Every row gives one point. Each copy is the shape, with its points in the same order, stretched, turned, moved and blurred by noise. Is it also mirrored, or only turned?
(in the rows, 128 means zero)

Shape, 6 rows:
[[153 129 123]
 [155 170 129]
 [109  95 155]
 [167 121 135]
 [108  94 115]
 [105  64  81]]
Copy 1, 6 rows:
[[115 106 134]
 [ 77 109 145]
 [161 139 162]
 [122  91 141]
 [157 147 123]
 [179 152  87]]
Copy 1 is: mirrored
Copy 2:
[[130 132 100]
 [126 176 107]
 [119  90 145]
 [110 123  93]
 [149  96 126]
 [182  68 114]]
Copy 2 is: mirrored

Shape, 10 rows:
[[124 156  79 177]
 [105 134 122 137]
 [149 121 161 117]
 [ 98 136 161  95]
 [ 81 109 128 101]
 [ 94 165 126 126]
 [141 138 102 176]
 [130 106  80 116]
 [129 158 150 170]
 [ 88 168 135 178]]
Copy 1, 10 rows:
[[122 178  94 171]
 [111 139 128 138]
 [148  93 165 126]
 [102 109 160 109]
 [ 89 103 118 100]
 [100 157 150 120]
 [135 144 104 172]
 [136 122  75 114]
 [118 146 154 173]
 [ 85 165 146 170]]
Copy 1 is: only turned
Copy 2 (10 x 4):
[[126  62 155 116]
 [ 98 125 148 126]
 [142 168 126 130]
 [ 96 180 156 111]
 [ 74 154 133 118]
 [100 137 178 100]
 [136  85 146 134]
 [100  99  95 114]
 [147 130 177 141]
 [104 117 204 135]]
Copy 2 is: mirrored

Shape:
[[ 98 152 176 127]
 [173 100 125 120]
 [ 95 162  83 156]
 [125 134 143 134]
 [112 176 114 121]
 [109 148 100 109]
 [178 134  68 138]]
Copy 1, 7 rows:
[[128 194 182 132]
 [177 112 115 123]
 [ 66 151 114 139]
 [136 155 142 139]
 [ 98 188 128 122]
 [ 96 152 124 103]
 [144 120  61 133]]
Copy 1 is: only turned
Copy 2 (7 x 4):
[[ 68 158 154 136]
 [156 117 157 122]
 [ 99 131  71 135]
 [105 127 148 131]
 [114 167 103 133]
 [117 158 107 114]
 [180 119  93 136]]
Copy 2 is: only turned
Copy 3, 7 rows:
[[ 99 160 158 145]
 [166  91 142 115]
 [101 122  79 161]
 [125 127 141 140]
 [112 153  95 136]
 [106 129  96 118]
 [180  92  77 126]]
Copy 3 is: only turned
Copy 4 (7 x 4):
[[ 76 144 136  98]
 [165 121 139 116]
 [100 153  70 160]
 [112 140 130 118]
 [103 168  89 116]
 [116 140  84 113]
 [181 155  96 153]]
Copy 4 is: only turned

Shape (11 x 6):
[[132 143 154 137 138 154]
 [107  90  96 119  94 123]
 [141 134  95  69 123 105]
 [ 92  94 118 127 123 127]
 [167 144 161 157 166 168]
 [180 114 150 156 165 138]
 [123  84 141 113 138 167]
 [136 135 119  70 162 106]
 [ 91  83 115 129 152 115]
 [158 158 183 130 116 133]
 [129 154  87  81  98 135]]
Copy 1 (11 x 6):
[[123 142 154 151 136 142]
 [151 120  79 102 122  98]
 [159  75 124  79 163 122]
 [163 144  98 123 128  95]
 [104 132 157 185 163 165]
 [104 104 131 180 169 131]
 [168 121 108 159 123 131]
 [175  87 142 107 182 118]
 [175 143  91 137 150  88]
 [ 99 105 177 142 126 123]
 [146 106 128  73 143 151]]
Copy 1 is: mirrored
Copy 2:
[[150 130 111 130 121 106]
 [ 82  93 135 107 149 162]
 [147 100 174  74 138 186]
 [ 93 112 142 125 160 133]
 [178 144 103 154  90 107]
 [155 129 134 160  77 120]
 [141  87 119 143 156 128]
 [170 118 195 101 140 157]
 [ 95 121 170 148 162 136]
 [152 112 122 102  80  95]
 [138 113 127  67 150 184]]
Copy 2 is: mirrored
